Every row gives one point. The last column is the point's height on a tilted bowl or saddle (a function of degree 2), plus a little noise. Count its main directions that bend up, bend down and stay straight.
In the rows, 128 means zero.

Points:
[[131 125 137 136]
 [193 169 122 183]
 [104 113  69 164]
 [ 83 146 126 140]
 [ 96 150 129 137]
 [111 103  77 160]
 [171 150 193 175]
 [141  90  72 167]
 [123 117 161 138]
 [ 89 121  93 152]
 [103 124 126 136]
 [179 183  82 196]
 [115  98 101 147]
 [ 75  96 114 154]
 [150 167 144 151]
 [148 131 109 146]]
Directions: 3 up, 0 down, 0 straight

Points (18 x 4):
[[125 136 171 142]
 [126 178 187 123]
 [120 110 185 142]
 [143 149 118 136]
 [173 156 144 128]
 [109 139  86 109]
 [142 149 152 139]
 [123  67  91  72]
 [100 105 118 116]
 [103 116 137 134]
 [126 104 150 134]
 [113 148  82 107]
 [110 128  67  88]
 [149 123  78 112]
 [137  38 156  72]
 [139  99 122 121]
 [ 97  95  46  33]
 [104 141 124 132]]
Directions: 0 up, 2 down, 1 straight

Points, 26 rows:
[[161 121 111  60  83]
 [118 141 101 113 111]
 [ 73  83 103 188  73]
 [161  90 167 158  99]
 [122 147 154 129 123]
 [192  74 148 142  84]
 [161 137 104 132 117]
 [142 138 142 167 126]
 [112 128  79  70  79]
 [167 109 126 145 111]
 [112 103 116 134 101]
 [154  62 154  83  64]
 [151 110 132 145 112]
 [ 79 129 179 106  95]
 [108  96 123 134  98]
 [139 173 113 137 127]
 [ 72 177 158 158 116]
 [138 163 160 169 129]
 [113 197 111 153 127]
 [ 48 163 102 143  99]
 [165 117 152 134 113]
 [115  48 140 136  64]
 [101  71 139 130  81]
 [129 104 101 115  95]
 [145 124 119 192 116]
 [128 123 168 101 107]]
Directions: 0 up, 4 down, 0 straight

Points (26 x 5):
[[ 53 154 155 134 149]
 [ 93 116 119  58 102]
 [161 135  93  76 164]
 [107  86 175 136 138]
 [131 125 136 107 142]
 [175  83 158 130 179]
 [210  92 146  71 132]
 [106 138 152 131 149]
 [130  97 113 124 138]
 [115 125 118 144 158]
 [124 121 136 136 151]
 [108 100 143 121 123]
 [110  92 156 134 135]
 [102 121 100 155 156]
 [202 176 120 125 122]
 [ 74 167 245 132 112]
 [170 143 112  64 156]
 [157 115 140 114 149]
 [114 162 128 117 178]
 [103 157  94 176 200]
 [135 150 146 117 152]
 [126 137  56  94 190]
 [133 138 105 114 167]
 [155 141 167 128 137]
 [123 150 103 157 186]
 [ 70 147 130  76 148]]
Directions: 1 up, 1 down, 2 straight

Points (43 x 7):
[[172 119  90 128  59 104 162]
 [ 83 155 150 155 133  67 139]
 [167 130 108 105 170  96 154]
 [150 151 117 133 183 108 142]
 [139 136  91 132 122 167 149]
 [ 90 186 131 167 115 143 153]
 [174 137 126 120 160 115 143]
 [156 144 122 165  82 106 128]
 [151 101 117 153 106 133 145]
 [121 156 131 127  94 127 143]
 [157 155 150 133 142 147 142]
 [158 116 126 126 127 123 139]
 [ 95 191 111 143 160  61 144]
 [106 137 189 124 123 114 161]
 [132 191 135 171 123 131 132]
 [180 103 157 156 125 127 158]
 [121 147 163 153 134 176 165]
 [122  99 113 160 139 124 146]
 [176 176 127 150 126 156 146]
 [139 113  99 153  82 134 145]
 [ 78 178 132 190 122 129 147]
 [115 156 128 125 107  95 135]
 [131 249  47 148 138 147 205]
 [161 105 128 154  56 131 168]
 [165 159 102 106  66 126 167]
 [103 115 126 119 100 163 164]
 [135 172 134 169  81 135 143]
 [145 142 149 180 153 150 147]
 [125 117 118 137 132  83 133]
 [140  89 168 144 105 140 172]
 [149  90 117  95  90 125 165]
 [175 119 164 131  96 105 159]
 [123 130 141 189 170 111 140]
 [ 98 153 182 111 112 137 170]
 [116 116 131 102 106 189 173]
 [130 106 115 190 146 100 136]
 [163 151 112  78 136 112 154]
 [184 162 170 109 148 164 170]
 [127 144 159  72 168 108 157]
 [ 83 113  70 114 149 142 175]
 [153 135 103 117 136 154 143]
 [176  75 153  98  59 108 210]
 [ 98  59 142 134 143 127 189]]
Directions: 5 up, 0 down, 1 straight
